Rows are points. To make a cloud, some directions were put in groups of two or more. Within a group, all points are equally far from the middle, so they leave a hole (a ring in 2 directions, a hollow ball in 3). The other directions are filled evenly. Then the cloud was stretched, turned, moved and blurred a little. Count the holes, and give their numbers of directions, smallest first.
In the rows, 128 means zero.

Cloud (14 x 2):
[[189 132]
 [109 113]
 [186 155]
 [186 126]
 [179 165]
 [106 162]
 [110 112]
 [106 118]
 [105 118]
 [158 178]
 [183 159]
 [148  98]
 [187 150]
 [189 138]]
Holes: 1 (2)

Cloud (20 x 3):
[[139  56 140]
 [144  99 160]
 [165 155  95]
 [175  79 100]
 [146  78 155]
 [ 96  94 170]
 [115  86 157]
 [200 147 150]
 [120 122  92]
 [104  97  69]
 [115 148 199]
 [200 131 133]
 [123 122 120]
 [128  78  93]
 [153  90 185]
 [190 117 180]
 [161  88 110]
 [161 116 149]
 [106 121 140]
 [149  62  94]]
Holes: 0

Cloud (28 x 4):
[[107 115 135 174]
 [ 95  57 101 152]
 [134 121 159  69]
 [160 138 142 184]
 [175 115 179 122]
 [131 189 109 129]
 [128  77  89 165]
 [118  90  71 126]
 [167 135  73 148]
 [141 122 118 187]
 [179  98 113 170]
 [153 130 170 133]
 [127 171 129 121]
 [149  99  80 177]
 [174 103 137 150]
 [100  85 120 102]
 [135 179 129 169]
 [107 132 166 158]
 [111  63 123 120]
 [197 108 112 169]
 [133 115 100 230]
 [124  54 110  77]
 [120 153 127 181]
 [161 187 125 117]
 [103  81 103 197]
 [154  65 135 119]
 [103  85 137  67]
 [127 165 140 204]]
Holes: 0

Cloud (55 x 6):
[[197 156 168  74 102 147]
 [154 108  99 115  81  83]
 [ 94 139 141 131 163 102]
 [153 124  73 105 113 106]
 [164 181 175  49 116 107]
 [162 147 123 155 186 151]
 [ 85  72 130 111 146 197]
 [171 105 105 106  92 155]
 [125 140 162  64  94 104]
 [138 158 195 119 168 211]
 [153 180 173 136 173 102]
 [184 113 116  81 128 140]
 [ 92 176 114 146 170 137]
 [127 149 147 151  75  98]
 [172  92 140  96 152 138]
 [125 110 106 108 187 156]
 [103 186 125 136 187 128]
 [176 117 157  87  79 145]
 [179 144 188 115 184 186]
 [111 171 121  53 176 125]
 [118 176 107  49 160 126]
 [154 197 172  83  94 124]
 [147 181 102 157 163 117]
 [153  85 181 137 140 155]
 [ 80 162 111 147 157 166]
 [162 207 116 104 127  91]
 [198 161 124  74 137 104]
 [136 101 129  93 124  79]
 [104 118 203 117 132 155]
 [111 151 106  50 163 172]
 [105 127 179  54 117 162]
 [133 182 150  98  86 104]
 [141 105 109 140  81 183]
 [101 184 128 141 175 121]
 [134 117 183  76 120 108]
 [ 85 170 100 129 105 132]
 [147 187 177  58  99 139]
 [ 85 101 120  71 144 185]
 [163 160 135 139 136 198]
 [187 163 100  97 135 164]
 [156 149 123  98  90  81]
 [101 188 150 143 130 118]
 [105 195  97 130 148 157]
 [109 118 119  60 152 189]
 [166  98 179  73 108 142]
 [160 136 129 159 166 176]
 [150 136 157  75  83  98]
 [114 169 202 132 134 159]
 [ 75 156 139 118 180 156]
 [125 103 158  86 110  86]
 [173 106 159  85 128 108]
 [109 107 190  82 139 190]
 [ 87 145 128  56 125 130]
 [ 99 146 105 155 175 123]
 [103  86 118  75 134 189]]
Holes: 2 (2, 3)

Cloud (75 x 8):
[[103  97 133 126 112 122  38  77]
 [134 102 157  57 104 119 142 123]
 [169  95  77 126 145  77 101 132]
 [122 105 102  56 133  33 120 144]
 [148 118 116 128 156 128 114  31]
 [174 102  99 113  56  96  92  81]
 [149 123  57  73 134  72 117  91]
 [143 176 101 134 148  63 144 110]
 [157  96  76  78 114 101 106 150]
 [114 122  95 141 140 101  40 105]
 [ 99 110 145 113 163 126 104 183]
 [ 82 148 138 154 167 131  88  80]
 [109  86  78  53 143 161 118 109]
 [125 117 161 170  51 115 119 111]
 [164  89 102 105 101 105 115  45]
 [139  79 127  99 173  69 112 117]
 [127  88  97 130  95 110 115  49]
 [122 132 118 148  75 121 131  81]
 [169 161  92  72  82  64 100  83]
 [141  68 144 106 162  95 116 111]
 [163 112 125 127 134  44 139 164]
 [112  68 150  86 153  54  91  96]
 [143  84  77 104 140 109 110 163]
 [132 171  85 115 107 113 123  90]
 [ 81 136  86 102 113 156  46 154]
 [127 174 119 134  82  96 125 141]
 [ 87 160  66  76 184 150 122  79]
 [ 98  80 163 100 173 140  98 142]
 [114 163 148 149 158 100 113 117]
 [159 100 129 142  41 105  66  92]
 [151  96 142  60 185 115 103  87]
 [111  55 135  83  66 106  87 134]
 [154 109 129  72  68 124  99 146]
 [111 170  78 113 190 129  94  86]
 [137 131 105 130 158  88  70  49]
 [112 110 151  64  89 118  88 101]
 [104 129 111 109 171 132  44  91]
 [171 128 126 126 154 185  92  74]
 [ 76  96 164  87 157 141 143  71]
 [ 92 141 122 124  63  89  88  72]
 [173  88 105 150 168 182 107 139]
 [117 125 131 166  46 105  89  78]
 [153  76 140  65 120 151 110  98]
 [128 111 124 169 135  96 126 170]
 [122 180 129  77  93 104 112  76]
 [149 140 139  70 170 161  84  53]
 [143 176 163 133 158  78 125  99]
 [135 169 121  47 138 118 102 156]
 [ 58  87 157 152 103 127 106  88]
 [172 101  89  92 148  51 131 144]
 [139 127 128 126 128  95  48 134]
 [181 113 116  81  95  95 102  52]
 [158  91  98  96 164  83 102 145]
 [ 96 139 161 122  96  82  87  54]
 [ 97 158 135  49 115 140  91  76]
 [115 122 160  84 119 128 162  94]
 [174 117  72 107  94 103  83 157]
 [181 138  87  79 132 109  95 155]
 [125 118 162 164 122  44 115 116]
 [129 116  62 123 135 171 103 142]
 [136 136  94 114 182 107  78  62]
 [116 169 124 106 121 113 149 138]
 [119 110 118 156 100  75 124 189]
 [125  86 159 145  79  81  47 124]
 [152 168 161  88 149 135  93  60]
 [125  39 151 129 115  82 110 110]
 [104  88 150  88  67 149  92 161]
 [131 113  78 136 170  97 116 113]
 [168  62 118 117 109 130 115  78]
 [115 107  73 117 116 120 136 113]
 [148 114  83  34 149 137 133 100]
 [162 165 103 122 172  96  90  63]
 [128 114 145 109  78 135  66  90]
 [108  65  98 139  90 130  77  59]
 [111 111 149  52 106 121 134 132]]
Holes: 2 (2, 3)

Cloud (87 x 9):
[[102 105 179 145 187 122 155 146 117]
 [110  97 132 115 102 169 197 131 161]
 [150 151 141  91 118 177 141 176 169]
 [ 77  49 111 141  84 166 150 163 174]
 [102 125 107 119 116 173 141 136 166]
 [ 63 121 203  78 126 169 100 139 128]
 [ 98 103 153  91  20 146 144 190 173]
 [125 109 135 118 119 112  72 101 111]
 [116 128 166 187 133  95 127 113 149]
 [122 112 110  82 132 141 182  92 151]
 [158 157 104 115  51 182 145 162 187]
 [114 109 208 149 163  67 109  93 115]
 [164 141 167 113  26 189 155 172 187]
 [ 90 124 169 137 118 195 120 122 151]
 [ 95  91 181 142 137 121 107  63 147]
 [163 151 100 127 204 128 128 103 119]
 [116 133 195 108 149 100 172 148 122]
 [124 125  89  98  94 118 179 187 220]
 [ 92  73 139 119  84 148 141 123 188]
 [ 54 124 141 137  79 182 127 171 147]
 [ 88 141 144 135 123 196 105 124 106]
 [138 178  79  96 117 143 151  68 189]
 [107 176 128 192 157  90  84  75 138]
 [ 81 127 159 109 139  68 138 138  67]
 [130 156 166 122  98  37 114  84 151]
 [ 86 111 181  98  56 142 133 112 155]
 [107 122 164 101 130 149 186 127 129]
 [ 75  55 109 168  84 108 171 111 145]
 [ 16 101 142 162 171  80 112 134 172]
 [ 83 124  82 106 100 146 175 112 128]
 [ 72  83 147 166 164 134 180 153 125]
 [132 153 132 131 199 157 122  73 110]
 [111 172 159 118 104 192 122 123 131]
 [100 149 101 117 126 210 138 176 145]
 [136 112 181  86  90 149  96 110 147]
 [138 159 162 129 169 132 123 155 202]
 [115  80 170  90 189 126 123 171 163]
 [ 99  92 140 123  75  90 140 111 124]
 [133 146 132 114 116  77 120 170 101]
 [111 148 202  94 135 115 106  98 205]
 [147 109 125  95  89 119 156 150 191]
 [ 89  87 146 211 147 148 140 116  75]
 [ 48 150 153 130 121 126 162 145 170]
 [ 86 133  84  91  71 231 131 145 127]
 [ 96 105 191 110 120  82 101  91 170]
 [111  94 146  51 155 144 120 141 170]
 [ 98 119  78 116 197 111  80 112 108]
 [119 103 101 174 154 132 128 161 202]
 [111  48 141 153 140 174 130 164 133]
 [ 79 121 163  92 164  99  87 128 171]
 [ 79  87 183 136 119 148 145 172 108]
 [146 177 113 125 125 151  51 110 158]
 [117 187 197 109 146 186 109 160 111]
 [135  81 124 108 110 161 143 123 195]
 [ 82 195 169  85 117 105 108  86 189]
 [165 110 155 153 101 134 115  66 106]
 [ 48 150 128  73 122 141 126 185 185]
 [133 153 151 150 163 117 111 201  85]
 [ 91 147 166 102  76 133 173 147 148]
 [ 86 117 183 179 105 157 175 127 149]
 [ 84 199  90 125  94 137 204  86 157]
 [113 152 136  92  91 192  81 142 131]
 [ 94 177 192 100 153 119 104 118 101]
 [133  78 155 149  88 110 167 117 102]
 [110 134 142 170 122  75 161 102 187]
 [124 177 153 158  63 119 164 122 155]
 [168 137 109 142  88 221 146 135 186]
 [131 138 130 106 132 125 136 168 184]
 [109 168  92 133 152 193 122 171 135]
 [ 62 145 140 103 127 142  71 126 125]
 [ 96 145 152 138 121 110 104 105 166]
 [165 118 121 142 133 184 130 100 135]
 [144 132 165  63 163 101 139 144 168]
 [154  82 145 103  82 154  81 139 180]
 [112 105 181 156  93  95 126 110 110]
 [117 135 200 147 176 110  86  83  50]
 [ 75 114 135 105 212 128  75 113 172]
 [130  77 181 129 160 100 104 213 131]
 [ 89  89 183 144 113 146 132 118 130]
 [159  58 125 171 156 171  87  98 177]
 [150  91 144 117  67 136 114 179 118]
 [147 183 128 134 124 122 190  84 131]
 [180 149 125 171 110 212 129 129 128]
 [135 173  95 102  89 147 196 155 219]
 [148  44 129 139 140 108 187 161 144]
 [101 188 174 111 120 104 140  95 155]
 [107 144 112  96 141 124 170 205 163]]
Holes: 0

Cloud (108 x 9):
[[112  76 178 125 131 136 132 101 166]
 [164 182 110  78 129 105  85  67 178]
 [189 144  97 136 134  95 164 115 128]
 [ 62 132 173  99 117 154 119 100 190]
 [136 137 108  72 134  78  97  65  80]
 [197 101 103  91 145  99 164 127 113]
 [ 88 133 146  85 185  74  97 137 105]
 [164 169 165  93 150  60 141 182 134]
 [ 99 152  79 127  96 132 136  54 155]
 [137 166  75 124 130 128 154 100 173]
 [ 89 107 126  61 105  97  93 142  98]
 [152 111 139  99 166  92 153  96 180]
 [103 145 158 116  91 184  95 101 194]
 [130 157 166 126 125 162 168 141 149]
 [167 185 181  71 132  91 155 149 173]
 [104 101 183 135  87 150  75 158 192]
 [172 180  95 102 117  89 120  65 100]
 [110 150 116 109 133 108 189  68 106]
 [107 148 128 107 179  82 108  75 159]
 [107 126  89  67 119  96 177  50 181]
 [ 93  95 124 163 156 151 114 122 189]
 [133 176  77  92 144  68 113 123 115]
 [134 207 141 122 120  68 140 128 180]
 [135 112  80 130 127 124 102 122  85]
 [124 207 104  94  96  84 147 125 118]
 [ 48 130 151 139 117 146 167 109 120]
 [161 107 125 127  81 110  68 123 178]
 [ 87 161 150 115  70  99  59 102 153]
 [191 156 143  85 153  68 158 116  66]
 [161 175 130  51 155  46 141  53 118]
 [ 50 103 116  85 130 151 157  99 164]
 [136 160  90 130 119 133 151  86 201]
 [ 69 173 192 123 132 109  77 142 173]
 [210 166 134 129  88 104 155 137 147]
 [109 155 122 186 147 114  76 164 110]
 [184 165 131  78 134  81  84 177 158]
 [105 143 166 154  54 122 160 129 125]
 [ 53  68 162 101 107 115 120  73 145]
 [135 151 160  88 126 195  71 132 131]
 [178 133  97  79  69 137 113  72 152]
 [164 170 163 146 117  84 174 127 121]
 [ 68  90 134  77  81  94 165  92 163]
 [159 152 156 102  92 127  54 168  91]
 [ 65  77 105 123  99 157  96 158 164]
 [154 123 142 105 106 133 104 129  51]
 [ 89 184 179  80 161 107 136 100 103]
 [131 131  93  27 124  64 132 130 134]
 [ 66 116 133 158 168 124 144 108 152]
 [114 204 155 155 110 134  61 104 158]
 [ 55 103  95 129 133  83 131  68 163]
 [ 82 127 107  92  89 100 129 133 190]
 [185 134 102  83 110  57 129 150  95]
 [141 123  91  85 147 109  89 113  70]
 [187 197 132 101 143  59 126 174 108]
 [103 121 156  77 156  66  63 123 105]
 [135 188 143  85 194  96 133  92 113]
 [124 162 129 131 116  97 164 163 187]
 [110 123 179  84 114 101  69 111  82]
 [145 117 101  62  60 124 102 106 105]
 [169 166 167 117 168  96 148 132 163]
 [152 172 155  57  85  92  71 105 116]
 [ 56 182 147 142 153 106  96  89 126]
 [173  89 149  99 115  91 112 119  96]
 [145 132 159 124 153 111 167 127  89]
 [ 68  87  88  89 115  95 110 111 149]
 [174 145 128  98 163  35 123 132 147]
 [132 131 177 152  80 125  63 190 126]
 [ 92 100 132 172 112 162  88 108  84]
 [195 147 186  75 130 126 107 155 127]
 [ 37  83 124  93 119 131 139  73 171]
 [ 93 117 116 155  72 167  75 180 148]
 [110 133 100 116 153 140  55 147 130]
 [ 33 117  95 159 111 149 132 120 152]
 [161 100  81 119  91 169 164  98 150]
 [181 118 109 142 140 142 120 127 164]
 [137 153 126 117  65 133 112 179 117]
 [ 62 139 155 143 109 190  89  97 182]
 [183 160 138  73 172 125  78 145 169]
 [126 147 139 147 178  77 138 155 119]
 [123  87 164 156 120 159  62 119 180]
 [ 98 164 157  29 113  78 120  71 127]
 [ 86 196 161 122 141  98 110  78 103]
 [141 194 159 138  93  65 142 131 107]
 [102 201 138 170  97 118  71 142 114]
 [ 90 137  85  96 122 173 161  98 172]
 [170 129 109 113 119 111  78  81 158]
 [145 108 155  67 109 137 156 178 139]
 [ 88 117 143 156  44 143  93 127  91]
 [169 124 141  72 137  59  74 127 134]
 [154 218 100 112 138 102 131  85 143]
 [150 174 131  79  76 124 152 159 168]
 [131 166 159 121 111 183 138 131 180]
 [121  67 175 143 133 111 137 167 160]
 [206 148 104 123 108  79 117 142 102]
 [152 175 105 146 100 154 127 121  96]
 [ 80 102 124 129 100  60 155  91  87]
 [138 185 153  95 104  43 169 111 124]
 [128 149 127  75 185  56 107  99  92]
 [ 91 120 135 140 177 127  73 115 158]
 [ 84 117 145  26 101 133 145  77 144]
 [124  84 150  82 126  78  81 145 135]
 [139  96 143 122 115 161 135 148  79]
 [ 82 112 124 174  70 157 149  83 107]
 [124 176 126 192  76 126 134 139 127]
 [150 127  76  55  86  87 148  64 114]
 [ 68  83 134  84 111 118 160 147 121]
 [127 143 154 183 170  87 123 134 121]
 [104  76  89 142 122 111 135  62 150]]
Holes: 1 (8)

Cloud (100 x 9):
[[ 67 201 139  87  86 134 157  71 158]
 [128  59 135 157 173 102 103 139  90]
 [131 128 204  64 175 109 175 103  80]
 [ 65  77 161 155 118 111 157 134  74]
 [165  84 172 125 118  93  99 187  97]
 [ 72  89  84 131 100 155 127 117 153]
 [127  91 104 193 157 149 109  77  56]
 [131 152 105 111 143 179  92 107 107]
 [ 80  86 133 118 188 140 167  54 148]
 [ 35 169 153  95 128  84 199 135 135]
 [118 161 192 139 123 149  85 154 121]
 [ 66  98 128  84 102 115 119 112 187]
 [117  80 200 134 137 123  98 129 143]
 [149 170 169 124 157 178 165 116  69]
 [107 130  62 146  86 126 123  96 135]
 [140 143 161 102 130 166 146  69 159]
 [106 125 112  70 165 113 139 149 176]
 [ 96 139 155  82 100 131  99 140 101]
 [ 93 125 220  88 172 140 127  97  97]
 [161 158  67 104 153 154 197 122 127]
 [102 183 137 128 134 185 156  88 139]
 [ 55 105 151 147 174 157 155 112  81]
 [ 99 132  98 112 170  58 215 161 131]
 [155  77 102  96 113 145 172 163 144]
 [162  90 196  91 153 180 122 148 129]
 [ 98 140 152 143  82  75 151 153 142]
 [ 56 119 115 122 171 114 156  76 115]
 [141  88 177 122 117  92 144 166  98]
 [131 174 196 168 141 109 118 116  67]
 [ 65 111 124  99  95  65 162 117 141]
 [121  78 167 116 147 153  87 150 153]
 [171 110 129 130 151 107 126  97 116]
 [133  66 179 117 151 173 135 172 116]
 [126  78 164 117 172  90 127  96  70]
 [ 74 154  62 126 115 144 170  88 125]
 [134 145 193 191 120 116 123 168  89]
 [149 108 106 148 128 112 124 203 151]
 [158  68 154 170 139 178 128  83 122]
 [194  66 143 139 188 156  93 167  71]
 [133 128 118 155  46 138 110 168 139]
 [ 93 124 153  65 114 123  87 100 176]
 [170 108 101 153 136 138  92 114 115]
 [164 182 141  92 126 152 118 100 103]
 [118 180 169  95 132 160 130 175 110]
 [ 93  73  90 131  99 116  81 119 120]
 [110  86 176 117 212 138 178 128  71]
 [ 95 169 170 166  60 128 123 143  97]
 [105 104  93  90  79  91 170 119 155]
 [105 149 156  91 109 144 196 115 126]
 [114 163  72 140 139 175 174 133  84]
 [ 97 118  98 139 156  71 176 104  91]
 [156 163 167 123  80 118 121 168 124]
 [157 141 129 183 129 129  92 116  81]
 [150 156  79  43 126 175 150  99 159]
 [127 113 167 144 199 136 143 166  79]
 [ 59 147 156 157  98 152 105 124 143]
 [159 110 194  69 178 165 152  78  78]
 [ 38 124 104 148 128 126 145  95 113]
 [ 95  83  98 138 109 109 125 118 168]
 [ 77  83 120 122 172 114 171 127  88]
 [ 76 145 138  85 135  88 112 127 160]
 [114 120 224  95 122 129 147  86 149]
 [ 96 171 132 126 110  89 201 154  87]
 [ 64 119 168 169  81 141 153 118 120]
 [128  78 113 104 191 179 168 102 119]
 [100 109 118 146  85 103 135  81 135]
 [130  78 182  70 196 145 114  62 148]
 [140  98 181  76 141 137 187 109  97]
 [101 170 162 140 146 112 189 196  88]
 [ 74 128 191 110  84 126 140  94 145]
 [159  60 123  68 136 174 169 131 153]
 [138  81  83 167  99  96 117 193 129]
 [177  50  61 108 118 167 127 118 136]
 [141 136 181 124 183 130 137 161 115]
 [138 122  82 131 133 181 131 110 153]
 [167 104  65  52 146 162 177 135 155]
 [ 98  49 157  75 142  86 146 168 128]
 [ 84  76 174 150 194 157 131  68 118]
 [ 94 141 113 142 159 114 109 153 121]
 [169  99  70 106 154 163 153 148 151]
 [135  97 127 133 101 159 163  73 129]
 [155  60  92 181 127 179 132  93 103]
 [104 126 150  43 119 138 148 133 203]
 [170  96 188  94 134 129  83 101  93]
 [ 53 155 117 169 113 151 125  97 141]
 [117  83 212 173 179 124  91 103  44]
 [154 164 135  96 213 135 195 121 112]
 [144  50 145 124  96 116 127 150  93]
 [ 53 188 135  94 125 104 133  91 133]
 [132 175 131 108 184 106 176 179  79]
 [150 162 187  77 132  81 161 166 111]
 [ 92 178 176 167 124 121  98  98 113]
 [152  66 121 109  86 108  95 105 149]
 [140  68  80 117 120  90 122 144 110]
 [143  88 109  58 159 178 163 139 141]
 [129 126 144  44 115 166 133 107 199]
 [ 39 151 143 124 107 135 146  54 113]
 [ 73 155  62 132  88 143 101 131 151]
 [172  63 124 143 175 116 156 101 109]
 [ 52  82 131 156 130 178 112  56 103]]
Holes: 1 (6)

Cloud (107 x 9):
[[ 24 112  99 172 150  85 122 123 141]
 [131 126  78 132 101 177 144  83 159]
 [118 174  53 149  82 124 138 177 137]
 [123  96 165 141 104 159 216 166 128]
 [ 99  98 154 191 136  97 154 128 100]
 [134  49 191  95 100 100 195 174 104]
 [ 49  86  97 160 116  55 119  97  88]
 [145 147 129 147  44  98 105 130 124]
 [151 169  94 144 159 122 117 103 183]
 [150 173 130 193 147  87 143 152 118]
 [115  38 136 161 146  95 158 134  96]
 [155 102  87 131 115  80 129  86 184]
 [100 160 159 103  73  50  85 157 124]
 [120  95 153  78 127 137 147 130 129]
 [121 111 173 169  96 103 121 176  81]
 [177 135  82 123 143 171 100 173 140]
 [162  37  66 125  71 136 177 197 178]
 [150 174 153  86 154 126 118 110 101]
 [141 123 104  74  89 114  94 119 155]
 [169 112 160  95 119 184 159 104 133]
 [103  28 131 148 115  85 120 136 120]
 [133 119 139 166 182  97 158  60 168]
 [124  89 134 181 106 119 141 149 113]
 [102 202 158 120  90 112 124 159 121]
 [103 125  67 125  94  98 136 127 204]
 [ 93  82 142 163 204 135 139 126 157]
 [153  99 147 157  77  85  99 130 154]
 [ 91 161 140 107 121  94  72 191 127]
 [ 98 139 119  88  65 166  76 171 152]
 [177  87 118 162  81 116 124 161 165]
 [165 122 172 158 153  97 111  71 150]
 [140 119  89 136 212 194 155 102 120]
 [134 172 107 123 156 178  63  72  96]
 [108 163 149 119 112  46 183 142 107]
 [166 142 143 126  86  83 177  67 119]
 [118 127 158 108   8 113 100 154  97]
 [ 99 139 147 154 118  67 207 139 119]
 [191 135 130 190 165 190  84 116  89]
 [152 148 120 136 122 123  96  99 216]
 [220 156 158 175 121 120 145 149 122]
 [176  83 149 107  84 145 116 161 151]
 [131 122  94 153 121 101 130 132 214]
 [125 128 139  74 138 100 162 137 117]
 [173 110 159 130  93 144  79  93  34]
 [193 150 149 183 116 127 127 117 108]
 [122 110 218 113  64 126 167 147  79]
 [ 74 141 132 164 116 142 143 122 121]
 [111 139 134 164 195  69 145 140 111]
 [121 138 132 174 125  89  87  82 132]
 [127  60 173 149 112 138 129 151 145]
 [171 144 143 153  83  62 166 157 104]
 [194 120 164 132  61  89 196 141 108]
 [109  80 169 167 134  66 207 104 124]
 [137 139 184 140  96 150 111 206  67]
 [172 177 106 122 142 177 100  57  98]
 [153 163 128  84  90 167 113 134 184]
 [197  64  96 154 141 148 149 113 136]
 [137 173 137 172 136  65 144 173 125]
 [139  93 124 182 158  91 228 133 188]
 [176 127  74  87 138 145 119  47 134]
 [115 103 117 162 109  91 129  51 118]
 [133  87  88 137  51  41 185 145 132]
 [180 152 148 108 162 148 134  99 178]
 [179 142 146  77  40 139 106 155  72]
 [130 197 130 122 132 142  81  90 103]
 [ 79 149 158 126 194 105 131  87 109]
 [168 143  38 110 129 171  93 147 118]
 [126  36 159 159 146  74 158  74  86]
 [132 112 212 184 188 125 114 101 121]
 [130 166 149 131 164 209  76  98 102]
 [111 203 104 139 123 112  87 179 165]
 [ 89 106 174 186 137 110 176  90 138]
 [187 116 127 121 136 180 114 125  96]
 [ 85 155 128 157  76  87 111 161 164]
 [155  94 122 170 120 111  90 164  97]
 [ 82 129 132 140 119  73 102 158 158]
 [150 148 129 147 117 119 123  59  62]
 [115 102 149  90  81 141 169 129  92]
 [107 153  85 132 128 178 128 127 139]
 [182  97 160 174 127 157 172  83 133]
 [173 114 202 152  96 128 176 133 121]
 [153 184  89 130 114 160 167 143 135]
 [ 82 118 103 130 181 182 141 135 123]
 [ 79 155  95 134 172 145 117 145 150]
 [ 75 144 101 137 140  97 164 144 173]
 [152 121 150 183 150  87 175 137 120]
 [184 107 125 144 191 135 139 131  93]
 [116  51 138 114 121  90 124 165  95]
 [141 107 153 107  68 181  89 140 113]
 [140  78 200 109  68 126 123 166  82]
 [182 156 142 125 102 180 185 115 138]
 [117 108  87 169 113  96 152 106  83]
 [ 70  62 116 140 125  82 108 163 159]
 [ 98  82 147 200 163 121 115 135  78]
 [153 128 178 161 124  75 121 182  72]
 [ 99 133 139 128 135  82 105 104 146]
 [ 74  83 120 120 148 150 122 171 156]
 [ 98 146 143 108 133 147  96 110 174]
 [103 140 138 123 145 156 153  49 154]
 [135 155 168  99  87 157 108 124  78]
 [111 178 116 132  89  64  45 140 104]
 [140 114  88 177 199 119 126 146 148]
 [157 176  91 181  96 109 107 145 118]
 [ 87 159 100 172 175 102  95  88 116]
 [147 105 157  87  65 161  98 162 108]
 [166 128 118 148 105 117 222 131 102]
 [115 142  95 137 161 115 143  47 134]]
Holes: 1 (3)
